Each row of a before or after table is a point. One or more steps were done to the points. Then noise was added and the rows were shuffled. The steps act on columns, c1 being the first. Write out the steps. A step turns or swaps two columns, mirrors them in a line or flattens them onto one, adds a multiple of one to another, or multiplies or shifts one. Angles are multiples of 10 degrees, from the lower column toward the higher: turns from -170 to 170, lines from 10 to 170 but not 90. Use the fewest steps. Two steps may share a column if one is a turn and the other turns, adds or multiplies; they go together, in the order done. Otherwise the lowest column goes first.

Before:
| -53 |  24 |  28 |
|  22 | -42 |  19 |
|  13 |  46 |  -4 |
| -53 |  -9 |  14 |
|  21 |  35 |   5 |
| -29 |  31 |  -9 |
| -38 |  36 |  -2 |
| -23 |  36 |  11 |
|   7 |  42 |  -4 |
| -32 | -95 |  -1 |
| -14 |  36 |  -5 |
|   3 |  40 |  -1 |
|   9 |  12 |  -7 |
After (13 x 3):
| -19 | -39 |  -8 |
| -47 |  -4 |  -3 |
|  31 |  35 |  17 |
| -26 | -33 |   9 |
| -29 | -26 |  -4 |
| 100 |   2 |   2 |
| -16 |   6 |  -7 |
| -41 |   8 |   4 |
|  -3 | -57 |  28 |
|  27 | -47 |  13 |
| -39 | -12 |  -2 |
| -21 | -48 |  -2 |
| -41 |  -9 |  -3 |
Steps: turn c1 and c2 by 110 degrees

Before, 11 rows:
|  36 |  24 | -54 | -27 | -13 | -38 |
|  -4 | -70 | -33 |  -2 | -11 | -34 |
|  39 | -14 |  13 | -24 | -25 | -24 |
|  40 | -27 | -25 |  22 |  -6 |  12 |
| -29 |  12 |  15 | -38 | -24 |  -4 |
|  36 | -32 | -27 |  22 | -28 | -38 |
|  54 | -17 | -27 |  -3 |  58 |  34 |
| -36 |  21 |  21 | -28 |  36 | -33 |
| -22 | -22 |  -3 | -22 | -10 |  37 |
| -31 | -38 |  32 | -43 |   5 |  -4 |
| -15 | -26 |  -3 | -22 |  43 | -29 |
After, 11 rows:
|  36 |  31 | -55 | -27 | -13 | -39 |
| -15 | -34 |  -3 | -23 |  43 | -29 |
|  53 | -23 | -27 |  -3 |  58 |  35 |
| -33 | -49 |  33 | -42 |   5 |  -4 |
|  -5 | -91 | -32 |  -3 | -12 | -33 |
|  39 | -18 |  12 | -24 | -25 | -24 |
| -20 | -30 |  -3 | -22 |  -9 |  39 |
|  39 | -36 | -24 |  22 |  -7 |  14 |
| -27 |  16 |  13 | -39 | -23 |  -5 |
| -35 |  26 |  23 | -27 |  37 | -33 |
|  36 | -41 | -26 |  22 | -30 | -38 |
Steps: multiply c2 by 1.3

Before (14 x 9):
|   17 |   21 |  -67 |   41 |  -36 |    2 |  -27 |  -18 |   -9 |
|   -5 |   42 |  -64 |   26 |  -14 |   29 |    1 |  -72 |   47 |
|   31 |   19 |   -6 |  -19 |    3 |   19 |  -39 |    1 |  -46 |
|  -52 |   16 |  -35 |    6 |  -40 |    1 |   32 |  -20 |    8 |
|   15 |  -27 |  -92 |   53 |  -16 |   27 |    4 |   59 |   17 |
|   16 |  -41 |  -12 |   14 |    8 |   -5 |   22 |   40 |    8 |
|  -29 |  -21 |  -47 |   15 |   12 |  -16 |  -37 |  -22 |   13 |
|   25 |  -51 |   38 |   47 |  -14 |   -5 |   40 |   18 |   21 |
|   44 |   -3 |    3 |   -1 |  -20 |   -9 |   23 |    3 |   48 |
|    1 |    4 |    5 |   11 |  -20 |   -2 |   -4 |   11 |   42 |
|   14 |  -26 |  -49 |   32 |   29 |   -4 |   21 |   16 |   24 |
|   20 |   43 |  -26 |   -4 |  -73 |  -53 |    0 |   41 |   12 |
|  -15 |    1 |  -49 |   16 |   -7 |   13 |  -13 |   26 |   46 |
|  -29 | -103 |  -39 |  -19 |   22 |   -5 |   -8 |   -6 |   19 |
After, 14 rows:
|   11 |   22 |   41 |   70 |  -33 |    1 |  -27 |  -20 |    3 |
|   31 |   42 |   32 |   54 |  -13 |   28 |   -1 |  -71 |   -1 |
|   59 |   17 |  -12 |   20 |  -43 |   -3 |   34 |  -20 |    1 |
|   44 |  -22 |    7 |   33 |   18 |  -17 |  -35 |  -22 |    1 |
|  -10 |    2 |   -7 |    7 |  -20 |    0 |   -3 |   11 |   -3 |
|    9 |  -26 |   36 |   53 |   30 |   -8 |   26 |   15 |    3 |
|    0 |   41 |   32 |   10 |  -75 |  -53 |    0 |   44 |   -1 |
|   50 | -102 |   16 |    2 |   25 |   -3 |   -9 |   -8 |    2 |
|  -56 |  -45 |  -22 |   22 |  -16 |   -6 |   41 |   16 |    2 |
|  -15 |   15 |   30 |  -11 |    5 |   20 |  -39 |    1 |    3 |
|   37 |   -1 |   14 |   36 |   -8 |   16 |  -11 |   27 |   -1 |
|   20 |  -25 |   51 |   91 |  -14 |   29 |    2 |   58 |    3 |
|  -36 |   -5 |   27 |   -2 |  -22 |  -13 |   23 |    4 |    0 |
|  -10 |  -40 |   11 |   16 |    6 |   -3 |   23 |   39 |   -2 |
Steps: turn c3 and c4 by -30 degrees; turn c1 and c3 by 140 degrees; multiply c9 by 0

Before, 11 rows:
| -15 |  10 | -59 | -28 | -35 | -18 |  25 |   8 |  43 | -19 | -45 |  34 |
| -24 | -24 |  14 |  30 |  53 |   3 | -48 |   8 |  -8 |   7 | -12 |  10 |
| -10 |   6 |  73 | -14 |  19 |  -3 | -21 |  -8 | -17 | -34 |   2 |   3 |
|  29 |   4 |  41 | -22 |  20 |   1 | -12 |  -6 |  27 |   0 |  12 | -43 |
| -19 |  30 |  43 |  19 |  18 | -12 | -34 | -43 |  22 |  -5 | -18 | -35 |
| -13 |  -7 | -65 | -32 | -63 |  18 | -23 |  -5 |  10 | -21 | -42 | -22 |
|   3 | -21 | -39 | -11 | -84 | -22 |  24 |   9 |   9 |   2 | -63 | -32 |
| -36 |  12 |  52 | -38 |  60 | -27 |  -5 |  -6 |   4 | -21 |  -5 | -48 |
| -23 | -57 |  -3 |   2 |  45 | -20 | -39 | -61 |  21 | -21 | -29 |  30 |
| -44 | -46 |  33 |   4 |   6 | -13 | -73 |  10 |  37 |  -1 |  -5 |  13 |
|  -9 |  -3 | -36 | -42 | -48 |  -9 | -15 | -29 |   6 |  42 | -54 |   6 |
After:
|   -7 |   -4 |  -36 |  -39 |  -51 |    1 |  -16 |  -80 |    7 |   43 |  -52 |   66 |
|  -36 |   11 |   54 |  -38 |   59 |    1 |   -5 |  -55 |    5 |  -20 |   -6 |   12 |
|   28 |    4 |   40 |  -22 |   19 |    1 |  -12 |  -55 |   26 |   -2 |   12 |   18 |
|  -20 |  -26 |   11 |   31 |   53 |    2 |  -47 |  -39 |   -7 |    4 |  -10 |   68 |
|  -20 |  -57 |   -5 |    4 |   46 |   -1 |  -41 | -111 |   21 |  -22 |  -26 |   90 |
|  -45 |  -46 |   33 |    5 |    6 |   -1 |  -74 |  -40 |   39 |    2 |   -5 |   73 |
|  -13 |    5 |   73 |  -16 |   19 |    1 |  -22 |  -55 |  -15 |  -34 |    1 |   63 |
|  -12 |   -5 |  -67 |  -32 |  -62 |    2 |  -24 |  -52 |    9 |  -22 |  -41 |   36 |
|  -18 |   30 |   40 |   18 |   17 |   -1 |  -33 |  -92 |   22 |   -4 |  -15 |   25 |
|  -14 |   11 |  -58 |  -28 |  -36 |    0 |   23 |  -43 |   45 |  -20 |  -42 |   97 |
|    1 |  -20 |  -38 |  -10 |  -83 |   -2 |   23 |  -38 |   11 |    1 |  -62 |   26 |
Steps: multiply c6 by 0; shift c8 by -50; shift c12 by 60

Before, 13 rows:
|   2 |  19 | -20 |  28 |  10 |  11 |  29 |  16 |  38 |  11 |  11 |  15 |   8 |  -1 | -26 | -26 |  43 |  25 |
| -10 | -29 |  -2 |  -8 |  -1 |  21 |  -2 |  13 |  36 |   2 |   5 |  10 |   6 | -12 | -29 | -22 |  17 |  26 |
|  -1 | -24 | -25 |  -5 |   7 |  15 |  32 |  16 |  27 | -17 | -37 |  -2 |  11 |  -3 |   6 |  -3 |  22 |  32 |
|   7 |  30 | -43 | -40 |   0 |  27 |  -2 |   9 |  11 | -17 | -33 | -49 |  40 | -59 |   2 |   3 | -13 |  11 |
| -38 |  42 |  12 |  -7 |  31 | -29 |  19 |   1 |  33 |   5 |  14 |  21 |  -1 |  -9 | -20 |  -9 |  17 |  46 |
| -20 |   0 | -31 |  14 |  13 |  19 |  19 |  27 |  30 | -29 |  14 |   1 | -12 |   4 | -17 | -16 |  -1 |  21 |
| -10 | -10 | -43 |  12 |   9 | -19 |  -8 | -39 |   0 |   0 |  19 | -25 |  55 | -36 |  10 |  21 | -39 |  26 |
| -34 |  10 | -15 |  -5 |  12 |  11 |  40 |  16 |  28 |  33 |  22 |  22 |   3 |  23 | -17 | -36 |  11 |  53 |
|   5 | -22 | -47 | -19 | -10 |  -4 |  34 |  12 |  24 | -16 | -15 |   6 |   2 | -15 | -22 | -35 |   9 |  -3 |
|  21 |  -3 |  -5 | -15 | -28 |  14 |  24 |   7 |  32 | -21 |  -5 | -14 |   0 |  -2 |  13 | -30 |   7 |  21 |
| -42 |  21 | -49 |  15 |  20 | -25 | -51 | -48 |  -9 |  14 |   6 | -10 |  31 | -31 |  29 |  -7 | -20 |  41 |
|   6 |  18 | -36 | -46 | -14 |  33 |   1 | -24 | -23 | -17 | -13 | -19 |  17 | -62 |  32 |  31 |   1 |   1 |
| -11 |  10 |  -6 |  11 |  45 | -13 |  21 |   3 |  12 |  23 |  25 |  -1 | -23 |  -5 | -26 | -34 |  18 |  64 |
After:
|  -47 |   42 |   11 |   -6 |  -19 |  -28 |   19 |    1 |   33 |    4 |  -18 |   17 |   16 |  -79 |  -20 |   -9 |    4 |   45 |
|  -20 |  -11 |  -42 |   10 |  -36 |  -20 |   -7 |  -38 |    1 |   -2 |   29 |   15 |  -29 |   10 |    9 |   23 |  -60 |   26 |
|   -4 |   18 |  -36 |  -47 |  -53 |   33 |    2 |  -24 |  -24 |  -18 |   16 |  -15 |    4 |  102 |   33 |   32 |  -15 |    1 |
|  -20 |  -29 |   -2 |   -9 |  -12 |   21 |   -2 |   14 |   38 |    2 |   -9 |    8 |   19 |   16 |  -29 |  -21 |   -2 |   25 |
|  -11 |  -24 |  -24 |   -5 |   -6 |   15 |   31 |   16 |   27 |  -17 |   -4 |  -37 |   22 |  -17 |    6 |   -3 |   -6 |   33 |
|   -8 |   19 |  -19 |   28 |   -3 |   11 |   29 |   15 |   38 |   10 |  -11 |   13 |   44 |  -28 |  -24 |  -25 |   -1 |   24 |
|  -42 |   10 |  -16 |   -4 |   17 |   11 |   40 |   17 |   27 |   32 |  -17 |   26 |   11 |  -58 |  -17 |  -36 |    0 |   51 |
|   -5 |  -21 |  -47 |  -19 |  -11 |   -4 |   34 |   13 |   23 |  -17 |   -8 |  -15 |   10 |   44 |  -22 |  -35 |   -1 |   -4 |
|  -31 |    0 |  -31 |   13 |   -1 |   19 |   19 |   27 |   31 |  -29 |    2 |   14 |   -2 |  -43 |  -17 |  -17 |   12 |   21 |
|  -22 |   10 |   -6 |   11 |  -20 |  -13 |   21 |    4 |   12 |   24 |    5 |   24 |   14 | -122 |  -26 |  -36 |   25 |   64 |
|   13 |   -1 |   -5 |  -14 |    8 |   14 |   24 |    7 |   32 |  -21 |   12 |   -9 |    7 |   81 |   13 |  -31 |    1 |   22 |
|  -53 |   20 |  -49 |   15 |  -36 |  -25 |  -51 |  -48 |  -10 |   14 |   12 |    5 |  -13 |  -26 |   28 |   -8 |  -34 |   42 |
|   -4 |   31 |  -42 |  -40 |  -55 |   25 |   -3 |    8 |   10 |  -17 |   43 |  -42 |   -5 |   61 |    2 |    2 |  -42 |   11 |
Steps: shift c1 by -10; turn c5 and c14 by -110 degrees; multiply c14 by 3; turn c11 and c12 by 80 degrees; turn c13 and c17 by -80 degrees

Before:
|  17 |  73 | -44 |  65 | -25 |  34 |  14 |  56 |  28 |  94 | -15 |  20 |  73 |  22 | -29 |  28 |  31 |  40 | -17 |   8 |  43 |  24 |  20 | -14 |
| -22 |  29 |  48 | -14 |  -4 |   6 |  28 |  39 |   9 |   5 |   0 |  27 | -47 |  24 |   9 |  -4 | -42 | -56 |  -7 |  -7 | -10 |  30 |  -5 |  -2 |
| -29 |  44 |   7 | -23 |  14 |   2 |  13 |  20 |   6 | -32 |  22 | -14 | -33 | -27 |  33 |  50 | -23 | -16 |  24 | -48 |  -8 |  15 | -13 | -47 |
| -41 |  33 |  31 |  -1 |  -8 |  21 |   3 |  45 |   8 |  10 |  17 |  31 | -15 | -13 |  -9 |  35 |  12 | -31 |  -3 | -23 | -14 |  11 | -56 | -24 |
|  -5 | -25 | -67 | -21 |  24 | -12 |  -1 |  22 | -30 |  62 | -45 | -14 |  46 |  46 | -29 |  -6 |  30 |   2 | -35 |   5 |   0 |  45 |  14 | -34 |
| -22 | -14 | -24 | -32 |  26 | -53 |  -7 |  -2 | -10 |  55 |   3 | -45 |   8 |  47 | -17 | -36 |  31 |  13 | -21 |  18 |  27 |  61 |  -5 | -19 |
|  13 | -29 | -34 |  -8 |  33 | -30 |  45 |   8 |   4 |  63 |  -2 | -42 |  41 |  33 | -11 | -55 |  31 | -21 | -41 | -18 |  -8 |  74 | -17 | -13 |
| -19 |  60 |   7 | -37 | -16 | -23 |  32 |  12 |  22 |  12 |  -6 |  12 | -13 | -14 | -33 |   9 |  -1 | -39 |  -8 | -44 | -31 |   9 | -19 |  -3 |
| -72 |  53 |  31 | -31 |   1 |  17 |  37 |  25 |  -5 |   5 |   8 | -25 |  -1 | -31 |   5 |  23 | -31 | -14 |  15 | -40 | -50 |   4 | -26 |   2 |
After:
| -23 | -15 | -22 | -35 |  28 | -51 |  -8 |   1 | -10 |  54 |   2 | -46 |   9 |  48 | -14 | -36 |  35 |  12 | -24 |  20 |  27 | -45 |  -7 |  46 |
|  12 | -28 | -36 |  -9 |  30 | -33 |  43 |   6 |   5 |  64 |  -3 | -44 |  41 |  36 | -12 | -56 |  32 | -21 | -42 | -18 | -10 | -55 | -18 |  46 |
|  20 |  73 | -43 |  63 | -23 |  33 |  15 |  56 |  27 |  92 | -19 |  20 |  73 |  22 | -30 |  31 |  33 |  38 | -22 |   7 |  46 | -14 |  18 |  25 |
| -23 |  25 |  46 | -12 |  -5 |   7 |  29 |  38 |   8 |   6 |   1 |  28 | -42 |  25 |   7 |  -4 | -42 | -60 |  -5 |  -8 |  -9 | -26 |  -2 |  17 |
| -74 |  55 |  28 | -33 |  -1 |  11 |  42 |  23 |  -2 |   6 |   4 | -26 |   1 | -34 |   7 |  28 | -34 | -11 |  14 | -41 | -55 |  -5 | -21 |   1 |
| -43 |  29 |  29 |  -1 |  -7 |  21 |   3 |  45 |   9 |  10 |  14 |  32 | -18 | -13 |  -9 |  36 |  11 | -33 |  -5 | -21 | -12 |  -1 | -55 |  29 |
| -16 |  58 |   6 | -39 | -18 | -19 |  29 |   2 |  25 |  11 |  -2 |   9 | -15 | -17 | -33 |  11 |  -1 | -41 |  -6 | -44 | -30 | -10 | -23 |   5 |
| -29 |  46 |   9 | -24 |  17 |   4 |  13 |  21 |   6 | -33 |  21 | -13 | -35 | -30 |  29 |  48 | -21 | -18 |  21 | -48 | -11 |   8 | -15 |  47 |
|  -9 | -19 | -70 | -19 |  26 | -12 |   1 |  27 | -30 |  57 | -46 | -14 |  48 |  46 | -28 |  -7 |  33 |   3 | -34 |   3 |  -1 | -22 |  15 |  53 |
Steps: turn c22 and c24 by 150 degrees
